Each row is a point. Examples show where two turns around zero, p and q, send a point. Write where each new point lands after one turn and then the other. Backwards means that the second turn is done in reverse. Each puzzle has new turns, and all numbers are rounded.

Turn p:
[-0.75 -2.01] -> [-0.19 -2.14]
[ 0.59 -0.29] -> [ 0.65 -0.12]
[0.16 2.30] -> [-0.45  2.26]
Turn q:
[ 0.76 -1.84] -> [1.99 0.08]
[-0.89 -0.48] -> [ 0.14 -1.00]
[0.14 2.32] -> [-2.13  0.93]
Where do these land?
p, then q: [0.00 1.60] -> [-1.59  0.14]
q, then p: [ 1.75 -0.63] -> [0.78 1.69]
p, then q: [ 0.81 -0.24] -> [0.31 0.79]
q, then p: [-2.57 -0.72] -> [ 0.50 -2.62]

Turn p:
[ 0.04 -3.16 -0.34 -2.33] -> [ 0.53 -3.84  0.69 -0.14]
[-0.43  0.52 -0.97  0.22] -> [ 0.29  0.40 -0.49  0.98]
[-0.67  0.86  0.57  2.21] -> [ 0.60  2.33  0.78 -0.05]
[ 2.55  1.23 -0.05 -0.27] -> [-0.75  0.37 -2.25 -1.53]
[-1.49  0.55  0.78  0.16] -> [-0.67  0.74  1.26  0.75]
Turn q:
[-0.62  1.10 -2.44 -0.51] -> [ 0.13 -2.31  0.50  1.48]
[-0.55  1.33  0.23  0.17] -> [-1.17 -0.20 -0.46  0.73]
[-0.69  0.23 -2.01  1.22] -> [-0.33 -1.11  1.93  0.99]
[-0.17 -2.22  2.26 -0.59] -> [ 0.34  1.32 -0.65 -2.85]
[ 2.02 -0.45  1.95 -0.29] -> [ 1.03  2.30 -1.31 -0.35]
Where do these land?
p, then q: [ 1.22  1.07 -0.84  0.34] -> [ 0.41 -1.27  0.40  1.23]
q, then p: [ 0.12 -1.30 -1.23  0.36] -> [-0.62 -0.42  0.32 -1.64]
q, then p backwards: [-2.25  1.62  0.42 -1.23] -> [ 1.17  0.59 -0.08 -2.77]
p, then q: [-0.78 -2.15 -0.96 -0.54] -> [ 1.30  1.78  0.78 -0.99]
p, then q: [ 1.54 -2.04  0.84  2.08] -> [ 2.20  0.35 -2.56  0.23]
q, then p: [-0.90  0.78  0.64 -2.15] -> [ 1.40 -1.50 -0.62  1.37]
p, then q backwards: [1.05 2.01 1.14 1.14] -> [ 0.14 -0.43  2.64  0.76]
